Every row gives one point. The points of each table are mixes of a few directions, plus a little noise. How many directions does each table use, and how many do they share? Where both have some left over, give the other angles between the two spaces (their principal angles), to ten degrees, smallest first.
In the rows, 128 means zero.

First:
[[121 144]
 [140 101]
 [157  62]
 [ 93 204]]
Second (6 x 2):
[[194 109]
 [104 134]
 [ 97 137]
 [ 41 153]
 [131 127]
 [201 107]]
Directions: first 1, second 1, shared 0; angles 50

First, 4 rows:
[[115  54  64]
 [130 141 139]
 [139 189 181]
 [128 128 128]]
Second (5 x 3):
[[133 145 131]
 [141 179 137]
 [138 164 135]
 [132 143 131]
 [ 98   7 104]]
Directions: first 1, second 1, shared 0; angles 30

First:
[[162 233 130 114]
 [142 171 129 123]
 [ 91  14 126 143]
 [106  62 126 136]
 [116  92 127 132]
 [150 196 129 119]]
Second:
[[147 185 129 121]
 [164 241 131 114]
 [127 126 128 128]
 [ 99  38 126 139]
 [103  51 126 138]]
Directions: first 1, second 1, shared 1

First:
[[ 96  86 121 144 150 128]
 [195 238 162  56  80 144]
 [ 82  89 102 203 142 154]
 [142  93 123 117 139  78]
 [210 209 141  85  81 103]
 [ 85 114 135 128 146 163]
 [138 105 137  91 140  92]
 [ 75  90 105 200 145 163]]
Second:
[[171 105 139  66 136  50]
 [ 68 160 113 214 117 236]
 [138 124 131 115 129 111]
 [177 101 140  57 136  38]
 [ 91 148 119 181 122 194]
 [ 74 158 114 207 119 227]
 [128 128 128 128 128 128]
 [158 112 135  86 133  76]
 [148 117 133  99 131  91]]
Directions: first 3, second 1, shared 1

First:
[[160  79 249 160 101 196 120  27]
 [122 118 153 145 126 154 129 118]
 [225 153  79 106 171  92 117 177]
 [116 141  91  82 103  61 129 107]
 [ 47 128 119 118  93 108 139 107]
 [ 32 134 104 139 114 133 141 153]
 [185 133 121 153 176 159 121 183]
 [139 137 107 123 139 118 127 151]]
Second, 10 rows:
[[106 107 198 145 125 105  84 164]
 [129 147  83 109 125 106 145 124]
 [139 136 142 149 106 154 170  59]
 [126 143 163 155  89 127 172  51]
 [147  88 170 149 158 206 100 144]
 [105 132  75  79 156  52  71 237]
 [137 125  58  90 167 127 101 195]
 [144  89 168 145 159 195  94 154]
 [106 168 113 122  82  51 169  84]
 [145 142 110 135 114 156 174  67]]
Directions: first 3, second 3, shared 1; angles 40, 80

First, 10 rows:
[[141   7 111 136 208  59 170  33 177]
 [139 143 113 130 132 137 151 124 146]
 [151 137  96 133 150 133 180 104 172]
 [132 125 123 129 134 126 137 121 136]
 [120  69 139 128 151  94 117  99 124]
 [100  91 167 122 116 106  67 140  79]
 [143 191 107 129 111 164 157 150 146]
 [136 184 117 128 107 160 141 154 133]
 [ 95 140 174 119  84 134  51 178  59]
 [123 192 134 124  88 165 111 176 106]]
Second, 8 rows:
[[155 125 101 135 163 142 181 124 165]
 [111 103 119 122 109  59 120  20 163]
 [145 176  68 139 174 156 172 114  88]
 [ 92 133 181 112  45 100  56 128 131]
 [148 119 135 134 154 166 150 192 136]
 [106  96 127 127 143  88  98  78  83]
 [135 135 162 128 117 174 114 225 120]
 [132 139 130 128 120 137 132 142 139]]
Directions: first 2, second 4, shared 2

First (9 x 12):
[[145  95 132  91  42 119 115 167 117 155 100 107]
 [116 122 112 100 224 169  84  59 179 104 202 168]
 [114  98  87 171  84 160 150 204 116 153  67 130]
 [134 104 113  98 102 132 172 166  61 104 105  70]
 [ 97 123 194 113 195 170  98  51 170 149 209 176]
 [158 151  91 148  69  69 165 185  83 108  57  82]
 [171 153 114 166  78 114  78 164  87 169 108  60]
 [114 149 123 115 170  90 151  85 192  83 132 199]
 [103 158 186 151 189 129 139  71 147 128 170 161]]
Second:
[[ 76 199 167 101  74 165 139 129 106 154 160 201]
 [158 125  55 147 145 123 138  79 109 147 128 114]
 [129  89 183 120 171 138 124 180  89 142 128 133]
 [120 152  74 149  61  83 117  81 181  77 114  86]
 [ 98 105 168 160  71  62 106 176  56  74 116  78]
 [104 107 184  70 236 188 111 164  57 188 148 192]
 [154 113 109 180  69  81 143 135 122  95 115  73]
 [ 78 111 123  89 159  87  57 113 175  51  97  89]
 [160 168  91 127 117 174 167  89 185 173 146 168]
 [201 107 127 138 175 180 178 137 203 181 131 143]]
Directions: first 6, second 5, shared 0; angles 30, 40, 50, 70, 80

First, 10 rows:
[[ 93  95 168 136 196 127 124 122 180 106 111 147 159 115]
 [146 156  79 118 103 135 132 146 116 165 125  99 103 116]
 [172  74 160  99  96  70 133  81  97  62 126 129 124 127]
 [106 168 117 148 144 152 137 160 164 171 149 166 162 145]
 [125 100 150 127 154 111 135 116 157 112 122 143 149 122]
 [ 95  72 171 147 183 145 101  97 135  88  91  86 105 110]
 [148 112 105 136 104 134 119 109  99 134 112  66  79 115]
 [150 216  63 159  78 143 174 182 163 231 194 200 182 175]
 [120  90 176 130 110 141  88  88  46  55 113  82  72 133]
 [128 194  93  81 109 121 135 179 121 155 146 166 144 125]]
Second:
[[140 202 144  74 155 142 147 159  93  86 182 156 130 151]
 [130 185 114  87 121 151 127 157  79 119 148 116 101 125]
 [149 140 128 145 164 174 133 110 102 109 145  55  71 139]
 [169 148 171  94 154 120 155 111  95  52 181 140 126 161]
 [169 148 101  93 114  90 124 129 110 119 125 123 107 139]
 [152 139 130 101 117 112 132 124 102 103 140 129 118 135]
 [102  46 127 214 156  97 119 101 249 188  76 157 184 129]
 [ 80  48 126 213 135 124 113 109 221 196  72 139 172 108]
 [ 97  90 150 138  87 138 126 119 111 126 118 134 144 100]
 [ 91 136  90 120  78 131 105 159 119 181  92 132 128  92]]
Directions: first 5, second 5, shared 3; angles 40, 90

First (8 x 18):
[[162 128 107 132  74 141 139 155 127 123 103 125  84 134  76 150  85 164]
 [193 119 126 136 172 135  92 119 132 101 158 150 196  81 199 114 223  77]
 [ 91 109 203 131 153 116  96 109 104 108 217 151 161  94 163 154 167  84]
 [101 151 193 173 110 124 133 107  77  95 192 137 139 103  55 114 104 173]
 [114 112 138 119 136  94 129  96 129 104 125 142 144 120 101  95 116 147]
 [189 175  53 128 140 191 145 135 138 166  66 145 135 167 117 111 158  93]
 [ 89 103 142  93 105 120 128 129 134 140 129 147  89 151 105 169  90 112]
 [ 85 128  63 112 133 103 161 173 184 186  33  25  76 173 208 116  80 174]]
Second (8 x 18):
[[128 129 128 128 130 131 126 126 128 129 128 130 129 128 129 128 131 124]
 [123  89 128 130  78  69 138 153 144  96 103  77  83 105 112 123  56 222]
 [129 133 127 128 136 136 127 125 126 132 132 135 134 130 130 129 137 115]
 [130 149 128 127 155 160 123 115 120 145 141 155 152 141 137 131 167  77]
 [124  93 128 130  85  78 136 148 141 101 107  84  91 109 114 125  67 208]
 [122  77 129 130  65  52 141 158 148  87  97  64  71  99 105 122  36 247]
 [134 178 126 126 193 204 115  97 108 170 160 192 185 157 151 135 219   7]
 [133 171 128 126 185 194 117 102 110 164 156 185 178 153 149 134 210  22]]
Directions: first 6, second 1, shared 1

First (9 x 20):
[[131 156 150 141 140 103 162 110 122 118 156 126  93 135 110 121 126 137
  116 139]
 [122 195 182 198 166  45 241  94 107 115 207 119   7 137  76 147 117 166
   97 168]
 [129 152 146 142 139 105 160 114 121 121 152 127  95 133 113 127 126 137
  119 139]
 [140 138 135 102 123 139 118 115 129 116 129 130 146 136 128  96 131 116
  124 121]
 [117  71  83 117 109 168  69 168 139 153  74 132 185 110 160 160 130 120
  152 111]
 [147 125 124  70 112 166  83 117 136 113 109 134 187 138 143  72 135 100
  131 107]
 [ 95  40  63 155 111 159  71 199 140 178  60 129 170  94 166 221 127 137
  163 117]
 [137 166 158 132 140 104 165 100 121 109 162 126  94 141 107 102 126 132
  112 139]
 [135 107 110  95 113 162  84 136 136 129  99 132 177 128 148 109 134 111
  137 109]]
Second:
[[171 173 173 144 131 146 176 136 113 107 135 145  29 192 111 130 114 160
  152  96]
 [ 80 119 125 127 154 100 124 126 114 138 138 114 182 118 132 161 142 144
  113 155]
 [ 73 100  97 116 142  99  95 119 132 147 126 113 220  87 143 148 146 122
  107 163]
 [ 87 172  87 112 132 105  88  88 168 136  94 154 173 151 159 158 149 185
  147 138]
 [168  92 110 122  91 157 107 135 147 129 120 125 122  85 126  75 115  67
  123 114]
 [ 88 173 142 132 163  98 144 114 117 127 129 137 133 178 134 183 143 197
  138 140]
 [198 131 174 145 112 166 176 156 107 107 145 130  24 151 100  94 102 103
  138  91]
 [158  64 118 126 100 153 115 150 127 133 137 107 141  61 119  77 114  47
  106 126]]
Directions: first 2, second 3, shared 0; angles 40, 70

First (11 x 24):
[[112 125 147  95 114 140 129 147 107 140 138 125 140 115 126 126 131 126
  101 132  91 149 108 113]
 [130 129 125 133 130 126 128 124 131 126 126 128 126 130 128 129 128 129
  133 128 133 125 131 131]
 [174 135  75 220 168  91 126  75 185  95 100 138  94 163 132 132 118 134
  206 117 232  70 185 168]
 [131 128 125 134 131 125 128 124 131 126 126 129 126 130 128 128 128 129
  133 126 135 124 131 131]
 [ 93 121 168  58  98 156 129 169  85 154 148 121 153 102 124 124 135 123
   70 137  49 171  85  97]
 [181 137  67 234 173  85 125  66 193  90  96 138  90 169 132 132 116 137
  217 115 249  62 193 174]
 [150 132 102 173 148 109 127 101 156 112 114 132 111 145 130 130 123 131
  166 122 180 100 156 148]
 [ 98 122 163  68 102 153 130 163  90 151 147 122 150 105 124 124 135 123
   77 136  59 165  91 101]
 [ 90 122 170  52  95 159 129 171  82 155 150 120 156 100 124 124 136 122
   64 137  43 175  82  95]
 [150 131 104 171 146 110 127 104 154 112 115 133 113 144 130 130 124 131
  163 124 177 102 154 147]
 [ 98 123 162  69 102 152 129 162  91 150 146 122 149 105 126 125 134 123
   78 134  60 165  91 102]]
Second, 9 rows:
[[163 125 120 177 140  87 149 105 155 123 107 158  99 146 143 117 128 145
  147 147 181  96 174 145]
 [189 125 112 211 148  61 163  89 177 123  94 178  79 159 154 108 129 154
  162 164 220  72 206 158]
 [104 128 134  92 120 156 113 146 108 131 143 107 148 114 117 136 128 117
  114 113  89 153  94 116]
 [138 128 125 141 130 118 134 121 136 125 122 137 121 133 132 124 129 133
  135 134 143 119 140 133]
 [ 85 130 140  66 112 177 101 158  92 133 154  91 163 106 109 142 128 109
  103 102  59 170  72 108]
 [ 68 132 144  43 107 197  91 168  76 134 163  74 179  97 103 147 127 101
   95  92  34 186  48  97]
 [129 129 128 128 129 128 128 128 129 130 129 128 128 128 128 128 127 127
  128 128 129 129 127 126]
 [ 98 130 136  88 118 160 109 146 105 132 147 104 153 114 116 139 129 115
  113 111  83 155  90 115]
 [181 125 113 203 148  67 160  91 172 123  97 176  81 155 150 110 126 153
  160 161 210  76 198 156]]
Directions: first 1, second 1, shared 0; angles 30
